Each point is reached from the start by the listed moves, each made 0, 1 or 2 times, or once backwards (-1), plus a little noise. Say if it took an odd or an even number of moves. Then give how often each move was made.

Moves:
(1): [-13  23 -17 -26]
(2): [ 2 31 -1 22]
(3): [ 6 11 12  1]
Start: [ -2  -2 -10   1]
Points:
[-13  52 -28  -3] => even (1, 1, 0)
[-18  72 -41  18] => even (1, 2, -1)
[ -5  95 -17  21] => even (1, 2, 1)
[ -8 -13 -21   0] => odd (0, 0, -1)
[ 5 10  3  3] => odd (0, 0, 1)

Moves:
(1): [ 13 -44  18  -2  20  27  -2 -14 -15]
(2): [ -1  27  23  13 -17  15 -20  -2  -2]
(3): [ -2  -6   8   6   2 -22   6 -16   1]
(4): [-26 -11  21 -16   7  -4 -10  19  -1]
(5): [ -7  25  12 -19  10   6  15   5 -15]
(6): [ -9   0 -10 -12 -12  16 -14 -21  -6]
Start: [ -8 -25 -15  15   8 -12  -6  20  14]
Points:
[ 22 -28 -72  60   1 -93  30  16  51] => even (-1, -1, 1, -1, -1, -1)
[-18  37  14  23 -40  59 -66  10   5] => even (0, 2, -1, 0, 0, 1)
[-13 -95 -41 -23  21  31 -16 -37 -12] => even (1, -1, 0, 0, 0, 2)
[ 36 -89 -21  56  14 -10  -5 -36  17] => even (1, 0, 1, -1, -1, 0)

Moves:
(1): [  3  -7  -1   5  -3 -26  -6   6   9  -9   8   3]
(2): [ -3   1  -4  11 -32  17   2   7  18  -5  19  12]
(3): [  0   1   2   5  11   3 -15 -12  18  -4 -25 -15]
(4): [  3 -28   3  -3 -28 -10 -23   4  -3 -11  -3 -15]
(5): [ 18  14 -32   5  -4 -22   1 -31   7  11 -13   7]
(6): [19 -3  0  3  8  5  5  3 10 15  3 -5]
(7): [-14 -14   6 -17 -16   3   7   3   9  -5 -12 -29]
(8): [-18   0 -20   5  15  -6  -7  15 -17 -15  14   2]
(9): [-22  -6  -8  -8  10  -8 -29 -13   2  -4  -3   9]
(10): [-11  -7  -7  21   1 -16  -8  -3   0   7  21  -8]
(11): [  0 -10  -3  12  -6  -3   5 -23  20  -3  13  -1]
Start: [-8  6 18  5  6  9  9  5  0 13  9 -4]
Points:
[  3  34 -53  43  68  -6  -3 -74  21  78  64  58] => odd (-1, 0, -1, -1, 1, 2, -1, 0, 2, 1, 1)
[ 37 -39  12 -13 -59  37  42 -62  80  12 -53 -95] => odd (-1, 0, 1, 1, 1, 1, 2, 0, -1, -1, 2)
[ -8  16 -26   0 -40 -65 -54 -67  84   0 -78 -16] => even (2, 1, 2, 0, 2, -1, 1, -1, 1, 0, -1)

Moves:
(1): [ -6   4  -2  -3 -18  -3   4   4  -4  -3  11   0  -7  10   8 -15]
(2): [  2  -3   1  -2  10  -4  -7 -13  -5  -2  -5   9   9   0  -6   3]
(3): [  8  -9   6  -8  -5   2   7   4  -4   4   7   4   3   0  -3 -10]
(4): [  4  -8   8  -5  -4 -10  -7   4   2  -4  -9 -14   8   2   9   5]
(5): [-14 -10   0  11   9  -4   5   3  -7   5 -10   0   7   0  11   5]
(6): [  5  -6  -4  -6   7   5   4 -10   7   6  -4 -18   3  -8   5  -6]
(7): [ -1  -7  10   3   2 -14   2  -5   1  -8  -6  -2   4   4  -1  11]
(8): [-11   2   4  10  -3  -8   1   2   2  -5 -13  -5  10  -3  -7   2]
(9): [ -3   3  15  -9 -11 -14 -11   8   6   1  24   6 -11   8   4  -2]
(10): [  5   5  -7   0   7  15   3 -19  -4   7  -1  -1  19 -10  -3  10]
(11): [11  3 -5  6  5 -8 -7  2 -5  6 14  1 -4  0 -1  0]
(12): [-15   7  -4  -7  -5  -7   8   2  -7   0  -7   7  -7 -15  -5   2]
(13): [ 10  -8  -7  -5  -3 -12  -6   1  17   5   8  13  -1   7  -7  13]
(14): [15  2  3 -3  9 -6 -2  1 10  0  6  6  7  8 10  0]
Start: [  5   1   8  -4  -2 -10   3 -10 -12  12   2  -6   9  -5  -5  -7]
Points:
[ 16 -18 -22  -1  -1 -31  17 -43  -3  21 -23 -11  47 -32 -32  68] => even (0, -1, 0, 1, 0, 0, 2, 0, -1, 2, 1, 1, 2, -1)
[ 49 -38  19  -7  20 -38   2 -27 -30  28  32  10  75  37  46 -29] => even (2, 2, 2, 1, 2, 0, 0, 0, 0, 1, 1, -1, 0, 2)
[-13  33   6   2 -64   5   0  16   1  -9  22 -14 -10  30   5 -41] => even (2, -1, -1, 0, -1, -1, -1, 1, 0, 0, -1, -1, 0, 0)
[-59 -52  72   3 -47 -95  15  30  -1   0  -7 -68   4  10  32 -21] => even (1, -1, 1, 1, 2, 2, 2, 2, 2, -1, 0, 0, 0, -1)
[  0  12 -18  -8 -42 -25  12 -17  17 -10  13  37  -9  30 -28   8] => odd (2, 0, -1, -1, -1, -1, 1, 0, -1, 0, -1, 0, 2, 0)
[ 84 -52  40 -46  30 -16  -1 -42  -8  -1 -23 -61  46   7  23 -41] => even (0, 2, 2, 2, -1, 2, 1, -1, -1, -1, 0, -1, -1, 1)
[-31 -22  15   4  38  11  16 -75 -51  39 -31 -41  82 -53   1  -7] => odd (0, 2, 1, 0, 2, 2, 0, 1, 1, 2, 0, 0, -1, -1)
